Every row gives one point. Each copy is the shape, with its points in the same order, stretched, turned, moved and blurred by noise. Is it also mirrored, or only turned?

Shape (8 x 2):
[[ 30 -47]
 [-32  -5]
 [ 36   2]
 [ 51 -57]
 [-38  55]
 [-56   4]
 [-12  15]
 [-33 -35]]
Copy 1 (8 x 2):
[[ 51 -35]
 [-15   9]
 [ 60   7]
 [ 64 -52]
 [-20  75]
 [-39  22]
 [ 12  30]
 [-11 -29]]
Copy 1 is: only turned
Copy 2 (8 x 2):
[[ 53 -26]
 [  7  37]
 [ -7 -37]
 [ 54 -41]
 [-63  52]
 [ -9  73]
 [-14  13]
 [ 40  46]]
Copy 2 is: mirrored
Copy 3 (8 x 2):
[[ 34 -44]
 [ 13  40]
 [-15  -9]
 [ 33 -62]
 [-42  61]
 [ 19  63]
 [  3  30]
 [ 46  28]]
Copy 3 is: mirrored

Shape (9 x 3):
[[ 45 -36 -68]
 [-42  19 -10]
 [ 47 -28   5]
 [-20 -27 -37]
 [ 17 -39  46]
 [ 36 -47  49]
 [  7  -5 -41]
 [ 34 -52  24]
 [ -7  59  13]]
Copy 1 (9 x 3):
[[-43 -49  33]
 [-21  35  -6]
 [ 13 -37  30]
 [-41 -14 -17]
 [ 48 -41  -2]
 [ 51 -51   6]
 [-29  -4  16]
 [ 30 -61  -7]
 [  9  64  32]]
Copy 1 is: mirrored
Copy 2 (9 x 3):
[[ 21 -93  34]
 [ 14  -2 -54]
 [  2 -13  60]
 [ -5 -40 -20]
 [-33  38  52]
 [-35  37  75]
 [ 22 -48  -8]
 [-29   8  67]
 [ 51  18 -32]]
Copy 2 is: only turned
Copy 3 (9 x 3):
[[ 86 -74  34]
 [-26  -8  25]
 [ 73  -9 -23]
 [ 14 -57  12]
 [ 41   2 -65]
 [ 55   2 -67]
 [ 30 -39  35]
 [ 55 -20 -50]
 [ -4  59  20]]
Copy 3 is: mirrored

Shape (8 x 4):
[[ 32  30  27 -34]
 [ 39 -11  28 -33]
 [-66  23   0 -13]
 [-41   0 -46  27]
 [-34  28  -3  54]
 [ -1 -30 -34 -12]
 [-61 -23  -2  -9]
 [ 39 -39 -47   1]]
Copy 1 (8 x 4):
[[-16  35  17  16]
 [  1  23  -5  42]
 [-18 -10  45 -65]
 [-10 -18 -32 -57]
 [ 40   8   7 -57]
 [-12 -18 -47  -6]
 [-13 -45  24 -32]
 [ -8 -16 -95  18]]
Copy 1 is: mirrored
Copy 2 (8 x 4):
[[  6  33  19 -23]
 [  2  64   7  -5]
 [-62 -34  19   6]
 [-35 -50 -27  32]
 [-10 -62  18  39]
 [-30  14 -45  21]
 [-70  -7  -1  39]
 [  3  18 -66  27]]
Copy 2 is: mirrored
Copy 3 (8 x 4):
[[ 38  -4  60   4]
 [ 51 -25  46  23]
 [  7 -19 -29 -67]
 [-10   7 -56 -24]
 [-57   6 -24 -19]
 [ 44 -10 -25   8]
 [ 15 -42 -48 -49]
 [ 45   7 -15  48]]
Copy 3 is: only turned

Shape (12 x 6):
[[-57 -56  -9  -7  83  26]
 [ 32 -45 -49  48  -5  17]
 [ -4  -4  41   0 -93 -20]
 [ 21  18   8  -1 -95  -6]
 [-11  44 -64  13  -6  10]
 [-39 -28   2 -25  80 -38]
 [ 17 -31  -1 -14  59  44]
 [  6   8   4  35  40   0]
 [ 32  25 -21  -1 -70   8]
 [ 16 -26  -1 -11  64 -18]
 [ 50   9  33  12 -11  45]
 [-34 -46  12  40  85  15]]
Copy 1 (12 x 6):
[[-49 -93  -2  57  42  60]
 [-37   1 -17  -7 -43  56]
 [-31  22  14 -81 -17   2]
 [-20  67  13 -73 -24  20]
 [-13  61 -31  -8  23  36]
 [-48 -44   6  52  26 -19]
 [-29 -52  21  42   3  69]
 [  4 -14 -16  17   6  17]
 [-22  65  12 -56 -19  40]
 [-34 -20  18  52 -11   1]
 [ 21 -14  27 -19 -27  43]
 [-14 -89 -25  49   4  36]]
Copy 1 is: mirrored
Copy 2 (12 x 6):
[[-11 -74  -3 -26  73  30]
 [  7  -6  64  -6  42  54]
 [ 42  39   9  16  -9 -51]
 [ 34  27  28  17 -39 -29]
 [ 15  -8  12 -29 -42  39]
 [-25 -23 -38  10  64  26]
 [-34 -61  35   0  42  27]
 [-28   1   7 -45  28   6]
 [ 25  14  36  15 -47  -2]
 [-39 -21   9  14  47  31]
 [-28  -8  44 -18   7 -21]
 [-40 -36  -6 -59  91  24]]
Copy 2 is: mirrored
